Every row gives one point. The ring and each string are closed loops that go straight from each point to the next, and from the last back to the first. Before rounding, they use only three directions, however many columns there are. Count how often each string passes through the ring. Passing back the other way cancels.

Ring:
[[ 59  38 -53 -14]
 [-19  33 -20 -30]
 [-22  -7  34 -48]
 [ 26 -27  43 -48]
 [ 46 -43  15  15]
 [ 58  -9 -32  29]]
String:
[[  20  -15    7   -8]
 [  12  -57   27   31]
 [  29  -72   31   43]
 [  14  -47   14   34]
 [  39   -6    1  -21]
 [  78  -17   14  -36]
 [  75  -39   31  -28]
 [  58   -4   11  -47]
 [   4  -27   16    3]
 [  -6  -26   14    7]
 [  45    6   10  -57]
 [  38    5   40  -99]
 [ -39  -20   62  -66]
 [ -77  -30   53  -21]
 [ -65  -24   38  -13]
 [ -25  -16   16   -5]
 [  31   13   15  -70]
 [  30   12   35 -100]
 [  -1  -17   63  -85]
 [  41   -8   43  -84]
 [  62   -7   36  -83]
 [  65   -2   18  -64]]
Times through: 1
String (13 x 4):
[[ 33  12 -12 -27]
 [-10   3 -14   7]
 [ 37  36 -13 -65]
 [-16  37  -1 -66]
 [-92   8  16 -18]
 [-49  24   8 -46]
 [  8  44 -10 -72]
 [ 21  19 -13 -32]
 [ 66  58 -38 -72]
 [ 82  71 -70 -49]
 [ 70  50 -76   0]
 [100  62 -79 -26]
 [ 76  43 -39 -50]]
Times through: 0

Ring (7 x 9):
[[-20 -61 -17 -54 -54   7 -26 -23   3]
 [  5 -14   0 -11 -67  21 -43  -1  19]
 [ 22  43  12   8 -52  32 -41  23  20]
 [ 35  66  22 -11  10  15 -15  37   6]
 [ 30  29  20 -45  51 -11   6  26  -7]
 [ -4 -33  -5 -87  40 -20  15  -4 -20]
 [-32 -71 -25 -94 -12  -8   2 -27 -19]]
String:
[[   4  -23    0  -50   -5   -3  -11   -1   -1]
 [  -5  -75   -5  -69   -4  -20   -9  -21   -1]
 [ -44 -112  -35  -91  -53   -5  -15  -46   -9]
 [ -43  -93  -34  -72  -77   10  -27  -41   -3]
 [  -7  -74   -8  -35  -66    2  -39  -24   18]
 [  25  -25   16  -21  -14   -8  -27    3   18]
 [   1   -6   -3  -38  -28   12  -20    2    2]
 [ -21   12  -20  -27  -84   45  -36   -1    3]
 [   5   43   -1   17  -99   54  -56   16   23]
 [  -5   53   -9   -5  -78   54  -39   18    7]
 [  19   10   11  -23  -13    7  -21   13    9]
 [  49   29   34    3    6   -2  -27   28   23]
 [  54  107   36   22    3   27  -27   56   17]
 [  32   99   19   -8   10   28  -12   47   -1]
 [   6   39    1  -41   -1   18   -7   20   -9]
 [  23   12   15  -36   17   -4   -9   17    2]
 [  51   19   36  -37   75  -30    6   29    3]
 [  31   -4   21  -46   44  -22    1   15    0]
 [ -12   -3  -12  -63   -8   10   -3    1  -14]
 [ -23  -29  -19 -100   26   -7   18   -9  -30]
 [ -39  -59  -31 -121   22  -12   23  -24  -37]
 [ -32  -32  -26  -85  -17    9    1  -15  -22]]
Times through: 1
String (30 x 9):
[[  51   38   35  -21   51  -15   -4   34    7]
 [  65   72   45  -12   73  -14    1   50    7]
 [  28   91   16  -27   32   19    1   44  -10]
 [  18   68    9  -27    6   23   -8   33   -6]
 [  16   30    8  -29   -5   13  -14   19    1]
 [  50   26   34   -3   16   -7  -22   28   20]
 [  47   75   31   19  -14   22  -33   42   22]
 [  45   85   29   36  -43   37  -46   43   29]
 [  33   77   19   39  -75   49  -56   36   31]
 [  -2   53   -7   12 -102   61  -53   17   18]
 [ -18   17  -18  -28  -75   43  -33    2    1]
 [   8   -3    2  -27  -32   12  -26    5    8]
 [  24  -13   15  -17  -20   -1  -29    6   18]
 [  16  -17    9  -20  -31    4  -31    3   16]
 [  23  -26   14  -11  -36    0  -37    1   24]
 [  27  -37   17    5  -58    2  -51   -3   36]
 [   6  -30    1    2  -91   23  -56   -7   30]
 [  16  -19    8   12  -86   22  -59   -1   35]
 [  -3    6   -7    8 -111   46  -59    1   25]
 [ -16   18  -16  -24  -77   43  -35    3    3]
 [   9   12    3  -21  -36   19  -27   10    9]
 [  25    9   16  -16  -13    5  -25   14   14]
 [  18   14   10  -23  -15   10  -22   14    8]
 [  48   43   32    7    0    5  -28   33   22]
 [  56   99   37   22    4   23  -27   53   19]
 [  33  116   19   -1    5   36  -14   53    0]
 [  18   81    9  -26    8   27   -6   37   -8]
 [   5   60   -1  -42    3   25   -3   26  -14]
 [   4   24   -1  -44   -3   14   -7   14   -8]
 [  30   11   20  -29   19   -7  -11   18    6]]
Times through: 4
